Every row gives one point. Examples show where two turns around zero, p and q, send a point. Write where each new point lands after one turn and then the other. Backwards means that the second turn is done in reverse. Each puzzle has new turns, and all numbers are rounded.

Turn p:
[ 3 -4] => [ 2 -5]
[-48 -12] => [-49  -2]
[22 20] => [26 15]
[23 -4] => [22 -8]
Turn q:
[-15  29] => [-12  30]
[ 22 -16] => [ 21 -18]
[-35 -10] => [-36  -7]
[27 -4] => [27 -6]
Where do these land?
q, then p: [33 -3] => [ 31 -12]
p, then q backwards: [-24  36] => [-20  38]
q, then p backwards: [ -2 -29] => [  1 -29]
p, then q: [-7 -4] => [-8 -2]

Turn p:
[-19  18  11  31] => [-16  26   3  29]
[-23  -8  -2  -4] => [-22  -8  -7   1]
[ 18  -8 -10 -28] => [ 16 -16  -4 -28]
[ -8 -15  17   7] => [-12  -9  17  10]
[ 26   4 -14  23] => [32  4 -6 19]
[ 24 -22 -10   9] => [ 25 -23   2  10]
[-18  31   8 -38] => [-22  25  -5 -41]
Turn q:
[ 10 -48  19   7] => [  4 -42  29  13]
[-14  34   9 -30] => [ -1  36   4 -32]
[-11   1 -24  16] => [-16  -4 -25   9]
[ 11  13 -13  -9] => [ 14   8 -15  -7]
[ 4 -1  9 16] => [-1  1  7 17]
Where do these land?
q, then p: [ -2  46 -30  -7] => [ 15  25 -44 -17]
q, then p: [ 21 -14  16  -8] => [15 -8 26  0]
q, then p backwards: [ 20 -20  10 -10] => [ 25 -19   5  -2]
p, then q: [ -5  19  13 -15] => [ -1  20   4 -19]
q, then p: [ 9  2 -7 11] => [ 9  0 -6 12]
q, then p backwards: [-18 -30   1  41] => [-32 -35   6  24]
q, then p: [-24  -3  -4 -13] => [-21  -5  -6 -17]

Turn p:
[-13  10 -15  20 -48  13] => [  1  -8   5  14 -53  17]
[-11  10 -11  23  11   8] => [-16  10 -13  22  -4   4]
[ -7 -35 -11   7  -9   6] => [ -6 -37   1  11  -2   0]
[-12   2  34  23  16 -32] => [-16  21  22  12   8 -42]
[-16   8  21  12  -6  16] => [-13  11  24  13  -6  12]
[ 45   1 -17 -35   9  17] => [ 41  -4 -23 -22  25  24]
[ -4   0  -9 -26  17 -17] => [ -8   0 -14 -28  14  -9]
[ 19   4   8 -25  10 -11] => [ 17   8  -1 -24  18  -6]
Turn q:
[ 16   5   3  22   0 -42] => [ 15  10   9  22   6 -40]
[-25   3  -4  -1  17 -19] => [-27   5  -9   2  11 -18]
[-11   5  32 -36 -27  34] => [-11   1  34 -38 -17  37]
[ -9 -19  17  -6   1  37] => [ -8 -27  10 -11   3  34]
[  8  -3  17 -28  10  29] => [  3  -2   8 -25  16  33]
[ 23  -4 -47  12   2 -19] => [ 28   4 -41  12  -7 -24]
[-22  -6   9   2  10  -8] => [-23  -8   4   1   8  -9]
[ 19  -3 -22  16 -18 -10] => [ 26  -1 -12  12 -20 -15]
[ 1 23 -5 18  4 -2] => [-2 18 -3 24 -2  1]
Where do these land?
p, then q: [13 17 29 17 22 15] => [-4 23  9 34 19 14]
q, then p backwards: [-1 25  3 -6  2 13] => [-5 23  5 -1  4 16]
p, then q: [-10 -21 -18   9 -13 -43] => [  2 -12  -2 -15 -16 -48]
q, then p: [  8 -27  12 -27 -13 -24] => [ 13  -8  11 -37  18 -20]
q, then p backwards: [-21   9  -9  -2  13  -6] => [-17   7  -8   5  19  -6]
p, then q: [ 26  25  -6 -28  33  13] => [  7  31 -33  -5  23  28]
q, then p backwards: [  7 -34 -17  25  -8  11] => [ 14 -30 -27  12 -19   3]
p, then q backwards: [-30  -7   3 -20 -28  14] => [-22 -11  19 -12 -24  25]
q, then p: [ 8 14  3 32 -8  7] => [  9   6   9  32 -12  -2]

Turn p:
[-10 -13  -5  -5  -5  -1   8 -15  -7] => [ -6 -12  -9  -9  -5 -11   8 -10  -6]
[-16   8   8   2  12  -6  -9   9   1] => [-11   2  15   8  17  -3  -6   1   0]
[ 18  28   3  -9  10  -3   3 -10 -11] => [ 23  26   7  -5   6  -6   3 -13   2]
[ -3  -8   0  23 -32  -4   4   2  -9] => [ -9  -4 -23  25 -19   1  -3  -4 -11]
[-2 11 23  7  0 -5  5 -3 14] => [ 6 -3 15 20 -1 -4  3 -6 16]
[-13  -4  -4  -5   7   6   4 -13  48] => [ -9 -22   3  -9   3  -1   6   7  45]
[ 19 -15   1  -2   6  -5  -6  14   1] => [ 14  -7   5  -5  -4   9 -13  15 -10]
[21  1 -9  2  4 -9 -4 -6 -7] => [ 20   5 -10  -7   1   1 -11  -3  -5]
[-14   3   0  -9  10  -4   1  29  -7] => [-15   9  17   1   9  -7  -3  20 -13]
[ -8   1  -9   5   7  27   2   6 -14] => [-10   8  -7  -4  12  14  21   5 -12]
[  9 -12  -8  -8 -18   4  -9 -13  -9] => [ -1  -3 -13 -14 -18   8  -4 -14  -8]
Turn q:
[-13  16 -18  13  13  24 -17  13  -1] => [  5  20 -21  10  18   1 -26   2  11]
[-16 -12  17   9  -2 -13  15   0 -14] => [-20  -3  15   9   8   0  11   8 -20]
[ 16  -2  19 -18   2   0   9 -12  16] => [ 11  -8  16 -15  -6  10  21  -5  12]
[  3   6 -15  -5  10  -3   4   4  -5] => [  4  -2 -15  -9   7  -9  -1   2  -2]
[  0 -15   9  20 -13   3  16  16  -9] => [ -5   1   6  21  -7   2   7  26 -14]
[-10  18  -5   9  -9   1  -3  10 -13] => [ -8  22  -9   1  -2  -3 -10   3 -10]
[  5  -7   3  -4  -7 -13  10 -24  22] => [  1 -13  10   4 -11  -5  24 -21   8]
[ -4  -5  -4 -20  -4  -7  -6  -1  11] => [-10 -10   1 -12  -7  -4   0  -6  16]
[ 16  -3   7  -9   6 -17 -12  -7  11] => [ 12 -12  17 -13  -6  -9  -2 -11   5]
[  4   3 -13   4   3  23 -16   1 -18] => [  9   2 -19   2   4  16 -24   2  -5]
Where do these land?
p, then q backwards: [  9 -17   1  10   1  25  -2   5   8] => [  8 -15   6 -11  -4  22  14  -6  -7]
p, then q: [ -1  11 -19 -13  -1 -14  20  -7  -4] => [ -5   1  -2 -20  -9 -26   6  -8  -2]
q, then p: [ 0 16 -5  8  5 -8 13  5  3] => [ 10  13  -2   2   4 -18  -4   3   1]
p, then q: [  4  32  13   4  -9 -10   1   8  10] => [ 14  28  15  10  -6  -9   0 -12   3]
p, then q backwards: [  6  -4 -11   3   1   7 -15   9 -11] => [ -2   6   3  -3   0  11  -2   0 -22]
q, then p: [ 11 -37   2  12   3   4  -2   5  -7] => [  1 -21  -4  13  -2  20  -6  13 -23]
p, then q: [-11   9  18 -32  -6 -21   0   7   7] => [-17  10  37  -9 -12  -1   1 -10  -1]
q, then p: [-11  27  15  -2 -13  -5  13   0 -11] => [ -9  27   9   3   1 -16  17 -10   0]
p, then q: [-12 -26  -4  15   3   7 -15   1   6] => [-10 -19  -9  15  15  10 -12   9   8]
p, then q backwards: [  1 -22 -14  -4  -5  13 -10 -16   3] => [  4  -4 -10 -28  -3   5   0 -13 -10]
p, then q: [-5 17 -3 -8 17  1  9 -4 -6] => [  6   5   6 -16  12  -9  14  -4  -3]
p, then q: [  9  -8   7   9   5   2 -12 -12   1] => [ 12 -14  -2   6   1  13  -3  -4   2]
